Every row gives one point. Examples show where two turns around zero, p and q, send a point. Write where each new point lands after one turn and then the other. Backwards means that the second turn is done in reverse. Each puzzle has new turns, and all numbers are rounded.

Turn p:
[ 0.4  0.3 -6.2] -> [ 1.7 -5.0  3.2]
[-1.3 -1.8 -4.3] -> [ 2.3 -1.9  3.8]
[ 3.0 -1.9  0.5] -> [ 2.7 -0.1 -2.4]
[-2.1 -1.2  2.2] -> [-0.4  3.2  0.6]
[2.1 1.3 3.3] -> [-1.3  1.0 -3.8]
[-2.1  3.3  4.6] -> [-5.0  3.0 -1.6]
Turn q:
[ 1.4 -0.1  0.3] -> [ 0.8  0.7 -1.0]
[ 3.4 -2.1 -1.9] -> [ 1.8 -1.3 -3.8]
[-1.9  0.3 -2.2] -> [-2.2 -1.9  0.3]
[-5.0 -4.9 -2.8] -> [ 0.0 -7.0  2.7]
[1.7 4.7 3.3] -> [-0.9  5.9  0.3]
[0.4 2.0 3.3] -> [0.6 3.5 1.5]
Where do these land?
q, then p: [ 1.6  1.8 -2.1] -> [-0.5 -1.4  2.8]
p, then q backwards: [-3.8  2.5 -3.6] -> [-5.8  0.3 -0.2]
p, then q: [ 2.6 -4.8  3.5] -> [-2.8  2.2 -5.4]
p, then q: [-0.4  0.4  2.2] -> [-2.2  0.1  0.3]

Turn p:
[-3.7 -4.2 -1.9  1.3] -> [-1.2 -3.2 -1.9  4.6]
[-6.8  0.7  3.4 -0.2] -> [-3.5  0.5  4.8  4.8]
[-0.8 -0.5 -4.4  0.3] -> [-1.8 -0.3 -4.1  0.7]
[-0.9 -1.3 -1.0 -1.6] -> [-1.6 -1.8 -0.5  0.0]
[3.6 3.8 0.0 2.4] -> [ 2.7  4.4 -0.9 -2.3]
[ 5.9 -0.6  1.2 -0.8] -> [ 4.0 -0.9  0.0 -4.5]
[ 2.7  2.1  2.8 -1.4] -> [ 1.4  1.2  2.7 -3.3]
Turn q:
[ 3.9 -0.3  1.0  1.1] -> [ 1.8  3.1 -1.9 -0.9]
[ 6.6  0.0 -2.3 -2.4] -> [ 0.5  4.2 -0.7 -6.0]
[-3.9  2.1 -0.2  2.1] -> [-0.1 -4.3 -1.0  2.1]
[-0.6 -3.0 -1.3 -0.4] -> [ 1.1  0.3  3.2 -0.1]
[-6.0  1.2  2.8 -0.4] -> [-3.2 -3.3  0.4  4.9]
Where do these land?
p, then q backwards: [ 4.4  0.7  1.5 -4.3] -> [ 1.9  0.2 -5.9 -1.6]
q, then p: [-2.0  0.0 -2.1  1.5] -> [ 1.9 -2.6  0.1  0.0]
q, then p: [ 0.2 -3.3  4.7 -2.8] -> [0.0 5.6 2.1 2.3]
p, then q: [-1.4 -4.6  0.2 -1.9] -> [2.8 1.3 3.6 2.1]
q, then p backwards: [ 2.9 -0.8  1.3  1.8] -> [ 1.7  1.4 -0.6  3.0]
q, then p backwards: [-0.6  2.9 -2.5  2.2] -> [ 2.3 -3.3 -1.5 -1.2]
q, then p: [-3.6  5.1 -3.2  3.6] -> [ 1.1 -6.7 -3.8  1.2]

Turn p:
[ 0.1 -0.4 -3.0  1.4  4.9  5.1  1.8  4.3] -> [ 5.7  4.9  2.9 -3.7  0.3  1.2  0.4  1.6]
[ 0.5  1.4 -0.8  3.5 -3.1  4.4 -0.8 -0.2] -> [ 1.6 -1.4 -0.1 -1.3  2.7 -0.1  5.5  1.2]
[-3.7  3.6  2.6  3.9  4.6 -1.6 -3.8  0.5] -> [ 2.3 -0.7  1.5  1.0 -8.0 -0.1  3.1 -2.1]
[ 1.6 -1.3  3.5 -3.4 -3.2 -2.4 -2.2  1.3] -> [-4.4 -2.7 -2.0 -0.6 -1.1 -2.0 -2.4  3.0]
[ 1.0 -2.1 -2.5 -4.3  3.2 -3.0  2.7  1.0] -> [-1.3  4.1  0.7  0.4  0.3  1.6 -6.0 -0.5]
[ 2.6 -3.2 -2.0  3.8 -0.6  1.1 -3.6 -1.7] -> [-2.1  1.7 -0.1 -3.2  1.5 -3.0  4.0 -2.8]
[ 1.8  3.5  3.7 -3.9  0.4 -0.9 -0.6  3.5] -> [-1.3 -2.6  0.0 -1.5 -3.5  2.9 -2.7  4.4]
[ 2.5 -3.4 -4.1  2.3  0.1 -2.0  4.5 -0.3] -> [-1.6  3.4  4.4  0.7  4.9 -0.6 -1.2 -2.3]
[-4.2  4.7  1.7 -3.7 -0.1 -2.1 -1.4 -5.0] -> [ 0.3 -3.3 -5.3  4.6 -3.2  3.4 -0.8 -2.3]
[-1.0 -0.9  1.6 -0.4 -3.1  4.2  4.2 -3.9] -> [ 3.5 -4.0 -1.8  0.7  5.6 -0.5 -0.7 -0.9]
[-1.3 -2.1 -0.8  0.9 -3.1 -2.6 -0.8  0.6] -> [-2.5  0.7 -0.1  2.7  0.7 -3.1  0.8  0.7]
Turn q:
[ 3.1 -2.7 -0.6  2.0 -0.3  1.0  0.1  2.1] -> [ 3.4 -0.7  3.2  1.2  0.0  1.8 -0.4 -0.4]
[-0.1 -1.9 -4.1  0.3 -1.6 -1.7 -5.6  1.4] -> [ 1.2 -3.0 -1.2  4.5 -3.0  1.6  4.0 -0.5]
[-2.6 -0.4  6.5 -1.1  3.5  4.2 -2.3 -3.2] -> [-1.1  3.7 -4.0 -0.1  5.9  1.9 -1.4  5.0]
[-3.4  4.3  1.0  3.1 -1.7 -6.7  5.1 -5.9] -> [-6.5  5.1  1.5 -6.5 -3.8 -3.0  3.3 -1.0]
[-1.7  0.0 -4.2 -0.4  2.8 -0.9  2.6  2.0] -> [ 1.6 -4.2 -0.7 -3.7 -1.8 -1.5  0.2 -0.2]
[ 1.3  2.7  3.1 -0.9  1.4  4.3  1.1 -3.7] -> [-1.3  2.6  0.4  0.0  5.2 -3.0 -1.9  2.4]
[ 1.8 -4.4  0.6 -3.1 -3.2  0.5 -3.3 -0.2] -> [-1.9 -1.8  0.8  5.2  0.6  4.2 -0.8 -0.1]
[ 3.4  0.8 -2.0 -0.7  0.5 -2.2 -0.1  5.2] -> [ 3.6 -1.8  0.6  1.6 -4.3 -1.2 -2.7 -1.6]
[-1.8  1.5 -0.3  0.9 -1.4  1.4  2.5  2.4] -> [ 1.2  0.1 -0.6 -2.2  1.1 -0.7 -0.4 -3.7]
Where do these land?
q, then p: [ 0.0 -1.6  0.6  4.8 -0.3  1.4 -0.4 -0.7] -> [ 1.8 -2.3  1.9 -2.0  0.6  3.0 -1.8  0.4]
p, then q: [-6.9 -0.6 -0.3 -1.0  1.5  1.7  1.3 -1.7] -> [ 2.1  0.9  5.2  2.6 -2.3 -2.7  2.5  0.8]
q, then p: [-1.7 13.3 -2.0 -1.6 -0.6 -4.5  1.8 -1.8] -> [-7.5  1.1 -1.1 12.0 -1.4  2.2 -0.7 -1.8]
q, then p backwards: [ 2.4 -1.5 -3.2 -0.3 -0.9  2.2 -5.6 -0.6] -> [-4.4  3.1  0.2  2.2 -4.2 -0.8  2.0 -0.4]
p, then q: [ 1.7 -0.5 -1.0  1.6 -1.5  1.6 -0.9 -2.4] -> [-1.4 -1.8  0.4 -2.8  0.4 -0.7 -0.8  1.9]
p, then q: [ 2.4 -1.4 -2.2  0.2  3.1 -1.3  2.5  4.0] -> [ 0.0  4.0 -4.1  2.1  0.8 -1.4 -2.5  0.0]
p, then q: [-0.1 -2.0 -1.2 -1.3 -1.2  1.2 -0.5  6.4] -> [ 2.7  0.6 -3.3  0.6 -3.6 -1.2 -3.1 -2.9]
p, then q: [-1.0 -1.9  0.8 -1.6 -2.8 -5.5  1.6 -2.1] -> [ 0.9  1.6 -1.9 -1.3 -1.2  2.4  5.9  1.5]
p, then q: [ 1.2 -0.9  4.1 -0.8  2.2  0.5 -2.8  0.8] -> [-3.3 -2.1 -0.4  2.9 -1.3  2.0 -0.7 -1.9]
q, then p: [ 2.0 -2.9  4.4  0.0  0.4  2.8  3.0 -2.0] -> [ 2.9 -0.9 -1.3 -3.4 -5.3  0.9 -0.2  1.1]

Turn p:
[ 2.3  0.5  1.7  1.8  5.4  2.4 -1.8  6.5  3.3] -> [ 4.8  2.2  2.7  3.7 -2.3 -2.5 -5.9 -2.4  1.6]
[ 1.9 -1.6  1.7  2.3 -1.2  2.4 -1.9 -0.8  3.6] -> [-0.5 -0.3  2.6  0.7 -2.8  0.6 -2.0 -1.6 -4.1]
[ 1.7 -2.0 -2.1 -0.1 -1.1 -1.5 -0.5 -2.8 -9.5] -> [-5.8  2.5 -0.6 -1.9 -0.9 -3.1  5.8  3.7  3.3]
[ 1.5 -0.5  1.5  2.0 -2.3 -2.6 -0.7  2.1 -3.7] -> [-1.2  3.5  3.6 -0.8  1.0 -0.3  2.9 -0.2  1.5]
[ 1.4  0.8 -1.2  2.4 -0.2 -2.0  0.9 -2.0  4.0] -> [-1.0 -0.3  1.1  0.6  2.1  2.2 -3.1  2.0 -3.0]
[-9.9 -0.5  0.9  1.2  3.4 -2.6  4.8 -1.9 -0.2] -> [ 3.2 -0.4 -5.5  1.6  0.0  8.9  2.0  2.6  3.7]
[ 1.6 -1.8 -2.1 -3.9 -2.6  0.0 -0.7  0.3  4.1] -> [ 1.6 -3.2  0.1  0.8  2.1 -2.8  0.7 -0.4 -4.8]
[-0.2  2.2 -1.6  1.1 -0.4  5.2  3.2  0.9 -6.8] -> [-5.6 -0.7 -1.7  1.0 -1.1 -1.3  1.2 -3.2  6.6]
[-1.6  2.4 -0.9 -2.6 -0.5  0.5 -3.1 -0.4  3.5] -> [ 3.0 -4.1  0.1 -2.8  0.3 -0.5 -1.7 -0.1 -1.4]
[ 1.4  0.5  2.2 -4.1 -0.6 -1.7 -0.2 -2.0  1.8] -> [ 1.5  0.9 -2.3 -3.0  1.6 -1.1  0.1 -0.5 -3.6]
Turn q:
[-1.0 -0.4  2.2  2.6  2.2  2.1 -2.3  0.4 -1.1] -> [-2.2  1.4 -0.5 -1.0  0.0  3.3  0.5 -1.5 -2.6]
[-2.8  0.3  0.5 -0.1 -0.5 -4.3  1.1 -0.1 -0.7] -> [ 1.7  0.8  2.7 -1.1  1.2 -0.6  3.1 -0.5  2.2]
[-2.1 -6.5  5.1  0.7  3.3 -2.5  0.0  4.4  3.3] -> [-2.1  0.5  5.8 -7.0  4.5  1.5 -2.5  0.5 -1.9]
[-2.9  3.2 -3.0 -3.6 -3.0 -2.4 -2.0  4.3 -2.5] -> [ 2.8  4.8  1.9 -0.5 -5.2 -4.0  1.0 -1.0  2.2]
[-0.5  2.6 -4.0  1.9  2.2  3.4  0.1 -5.3  0.0] -> [ 1.2 -4.4 -2.3  4.7 -2.4  2.6  2.0 -1.6 -2.0]
[ 6.8 -0.7 -0.8 -1.1 -2.7 -4.8 -1.2  2.8  2.7] -> [-4.4 -1.0 -0.2 -1.8  0.5 -7.4 -1.0  3.0  2.6]
[ 0.9 -4.2 -1.5  1.8 -2.7  0.4  0.3  0.8 -3.6] -> [-2.1  0.3 -0.6 -0.9 -1.4  2.6 -2.2 -0.2  5.1]
[ 0.9 -0.3  1.0 -5.8  2.9 -1.6  0.1  2.9  1.7] -> [ 2.9  0.0  0.2 -4.8  0.2 -4.0 -1.6  1.3 -2.4]
[-0.6  0.9  0.2  2.2  1.1  4.7  2.8 -0.1  2.2] -> [ 0.4 -1.1 -0.1  3.5  1.9  1.8 -3.0 -2.3 -2.7]
[ 3.1  4.0 -1.2  0.4  0.3  1.8  2.4  0.1 -3.3] -> [ 0.7  0.2 -5.2  2.1 -0.1 -1.6 -0.1 -3.4  0.9]
[ -1.7   1.0   1.5   0.9  -3.1   3.3  -1.5 -10.3   1.2] -> [ 1.1 -1.5 -2.0  6.7  0.6  5.7  3.9  5.9 -1.3]
Where do these land?
p, then q backwards: [-0.3 -0.1 -4.7  0.1 -2.5  0.0 -0.9  1.4  2.3] -> [ 0.2 -0.8 -1.3  0.9  0.8 -1.3  2.0 -2.3  4.7]
p, then q backwards: [-2.2 -1.2  1.1  1.9  0.6  2.8 -3.4 -3.6  0.1] -> [-0.6 -2.3 -3.5 -1.0  1.5  1.4 -4.4 -0.6 -1.0]
q, then p: [ 4.0  0.2 -1.8 -0.2 -5.1 -6.3  5.7 -0.2  0.2] -> [ 5.7  1.9  1.1  3.2  2.7  2.9 -4.1  4.0 -4.7]
q, then p backwards: [ 6.5  3.8 -2.2 -1.0 -2.1 -0.1  0.4 -1.7 -4.5] -> [-0.9 -1.2 -1.5 -4.8  4.5  3.6  3.3 -0.8 -4.2]
p, then q: [-3.7  2.4 -3.3 -3.0  0.5 -3.7  0.6  2.6  2.1] -> [-2.6 -4.5 -1.4 -4.0  0.6 -1.5 -3.3 -0.9 -2.2]
q, then p: [ 0.0 -1.7  5.0 -2.5 -1.2  4.9 -1.5  0.4 -0.5] -> [ 0.4 -2.4  1.8 -1.7 -0.9 -4.2 -1.8 -1.3  5.1]
p, then q: [ 1.3  3.9  4.2  6.7  2.3  3.3 -2.4 -4.6  1.0] -> [ 0.9  6.8  0.3  3.0 -5.0  1.9  0.2  5.6 -2.6]
p, then q: [-3.6  0.3 -2.0 -1.8 -0.4 -2.7 -0.4  0.5 -2.0] -> [ 0.6 -2.4  0.6 -1.3  1.8 -2.1 -3.9 -1.0 -0.6]
p, then q: [-2.1 -2.3  1.8  3.7  2.3  4.3  3.1  0.6  0.7] -> [-3.1  0.2  0.5  6.3 -1.1  3.1 -0.3  0.5  0.4]
q, then p: [ 4.2 -1.2  2.2  2.2 -3.0 -1.1 -0.8  2.0 -1.8] -> [ 4.1 -3.9 -0.7 -0.5  1.1  2.3 -1.6  1.6  1.5]
p, then q: [-0.2 -3.2 -3.3 -2.0  1.3  0.6  0.7  0.8  3.3] -> [-4.2 -1.3 -0.1 -1.7 -0.3  0.9 -0.2 -2.5  3.2]
q, then p: [-3.8 -0.9  3.0 -4.1  7.4 -1.9 -1.2  1.8 -1.0] -> [-1.7  2.4 -5.8 -2.9  1.6 -6.4  2.3 -2.2 -0.1]
